Each row of a before or after table is a point. One or more steps were done to the points. Then noise was added and the rows were shuffled. The steps act on how far a point lies along the listed directions, d1 being the first. Name the steps. A step turns or swaps two directions, mirrors them in a line or flattens them onto one, adds a multiple of one to another, or multiplies one. Angles are multiples of 10 degrees, from the lower direction toward the higher: turns from -170 to 170, lines from 10 to 170 but not 90. Use the fewest steps. Two steps may share a direction if one is a turn and the other turns, adds or multiplies; they go together, in the order done. Otherwise the lowest direction goes first.
(in the rows, 128 means zero)

Directions:
(1): [140 182 129]
(2): [110 131 180]
Before, 14 rows:
[[141 194 165]
 [115 131 153]
 [147 234 139]
 [131 108 158]
 [114 118 126]
 [132  90 122]
 [126  90 113]
 [116  85 118]
 [115 192 176]
 [130  76 136]
 [140 135  73]
 [134 178 117]
 [ 97 104 139]
 [123 115 119]]
After (14 x 3):
[[141 148 154]
 [102 147 150]
 [113 130 137]
 [113 106 160]
 [166 165  76]
 [108 116 168]
 [131 157 133]
 [124 122 179]
 [119 121 139]
 [115  79 107]
 [123 115 163]
 [172 149  30]
 [149 191  80]
 [140 125  75]]
Steps: turn d1 and d2 by -80 degrees

Directions:
(1): [130 131  67 123 124 143 105  68]
(2): [189 143 101 146  85 114 118 159]
(3): [115 174 138 150 153  81  79 124]
Before, 10 rows:
[[107 134 160 118 136 138 148 157]
 [135 144 105 137 115 123  99 114]
 [130 113 171 129 137 131 148 172]
 [123 140 160 132 146 116 129 138]
 [ 91 153 158 132 173  92 109 108]
 [154 169  96 151 127  98  89 117]
 [153 144  89 144 128 120 111 132]
 [140 146 157 155 108 102 119 160]
 [176 124  81 128 104 123 102 125]
 [112  96 128 105 118 142 146 109]]
After, 10 rows:
[[109 127 175 117 134 137 164 175]
 [ 77 201 176 152 197  41  57 108]
 [134  98 195 126 133 133 173 200]
 [145 215  91 168 148  53  37  97]
 [120 152 174 141 159  93 118 150]
 [149 159  81 147 133 110  98 119]
 [117  67 117  92 104 173 178 111]
 [177 123  66 125 101 130 100 105]
 [131 164  96 143 121 111  75 101]
 [130 168 179 165 121  75 103 175]]
Steps: multiply d1 by 1.6; multiply d3 by 2.5

Directions:
(1): [ 99 135 154 154 123 115 108 103  55 113 142 130 182  83]
(2): [157 105 127 146 131 125 135 147  72  71  70 137 105 168]
Before (14 x 14):
[[167 110  87 108 129 152 157 153 237 131  84 124  47 194]
 [108 131 156 165 122 108 106 102  76 120 158 107 151 119]
 [132 117 102 108 132 124 128 141 152 157 113 113 101 144]
 [117 132 106  74 143 150 124 136 249 202 163 120 114 124]
 [156 124 142 141 126 137 125 128  94 121 108 135 145 126]
 [157  98 141 149 118 116 125 132  67  84  99 127 105 145]
 [121 135 120 108 112 146 101 126 141 138 132 133 132 130]
 [129 135  91 107 130 130 165 140 184 134 146 130  94 140]
 [ 83 147 148 150 113 113  98  92 107 142 173 120 168  60]
 [187 100 104 113 111 128 151 170 121  89  48 152  53 216]
 [109 137 124 115 132 148 112 116 150 164 151 115 127 118]
 [161 114 113 127 132 153 161 145 170 115  63 145  74 202]
 [ 89 115 155 140  95 132 116  94  32 146 154 138 170  80]
 [104 123 116 121 137 124 127 133 120 125 158 130 176  99]]
After, 14 rows:
[[132 128 116 108 135 151 127 133 159 155 130 118  99 143]
 [174  90 109 148 122 136 147 153 107  51  32 134  64 198]
 [130 131 114 110 113 149 104 131 142 128 121 131 123 142]
 [147 106 137 165 126 138 142 126  75  70  46 153 118 180]
 [ 80 136 142 108  96 144 126  95 123 205 194 131 154  70]
 [ 95 148 130 120 114 129 115 108 198 182 190 112 130  85]
 [167  99  91  87 150 154 139 173 217 139  82 130  61 191]
 [158 108 142 153 102 111 125 135   9  58  55 155 122 166]
 [123 118 160 156 113 108 111 104  58 107 135 122 148  98]
 [143 123  94 122 130 125 167 149 139  93 106 134  87 163]
 [102 140 150 142 123 115 109 100 136 159 184 100 147 111]
 [146 136 148 139 122 138 121 116 109 139 126 135 165 101]
 [111 129 106 104 140 131 136 140 162 137 165 127 154 110]
 [135 106 105 121 130 116 127 144 117 136  90 118  97 152]]
Steps: turn d1 and d2 by -60 degrees

Directions:
(1): [159 120 121 111 101 153 149 101 129  76  88 159 139 148 135 122 173  61
  92 144 160 168 189 116]
(2): [ 76 127 176 140 163 146 153  53 103 113 155 130 157  98 171 114 134 159
 106 136 152 181  98 120]
(3): [ 99 180  91  98 111 102 123 131 140 141 114 157 167  94 135  71 181 172
  98  88 147  89 149 152]
Before (8 x 24):
[[ 99 187  83 113 125 104 114 147 136 120  98 174 151  88 127  73 178 153
   99  89 155 100 172 148]
 [122 163 141 113 152 111 134 112 121 154 152 127 141 109 140 100 126 163
  138  99 122 108  97 145]
 [111 167  98 121 130 101  94 145 145 204 143 112 146 108 113 114 131 220
  148  90 134  45 133 143]
 [ 76 124 200 169 201 159 135  67  94 147 200  87 145 113 169 145  79 189
  167 161 123 187  31 117]
 [117 134 126 113 125 118 118 156 131 132 121 142 159 118 128 121 184 120
  113  95 147 125 163 134]
 [ 74 174  90 104 115 104 111 131 141 157 136 146 143 104 129  86 173 175
  101  86 142 108 124 143]
 [103 181  90 106 131  90 125 154 141 150 149 167 139  88 129  77 151 167
  117 111 154  74 122 136]
 [126  82 154 167 163 129 116 147 107 151 174 109  91 147 119 177  54 138
  158 177 101 123  64 113]]
After, 8 rows:
[[104 140 128 119 132 110 114 169 132 156 134 125 155 114 117 128 165 149
  131  87 133 107 142 137]
 [126  75 170 156 155 159 148  81  97  92 143 140 113 154 148 166  99  88
  112 196 141 192 109 100]
 [ 91 191  89 124 132  91 102 156 135 139 107 165 154  79 127  71 169 180
  108  82 138  85 152 152]
 [ 95 178 103 102 133 110 139 115 137 125 144 179 158  82 145  67 169 148
   96 118 178 109 130 130]
 [ 84 158 141 119 129 144 139  45 126 137 137 140 180  89 155  94 182 178
   94 110 183 134 154 132]
 [195 114 140 121 108 194 152  87 120  61  94 150 137 179 143 149 165  19
  114 184 159 212 181 101]
 [146 159 134 100 132 126 148  88 118 118 120 151 150 122 148 100 158 113
  106 107 147 143 147 136]
 [ 83 171  91 100 109 117 113 120 141 132 118 160 151 110 139  87 193 152
   81  92 159 122 150 136]]
Steps: turn d1 and d2 by -120 degrees
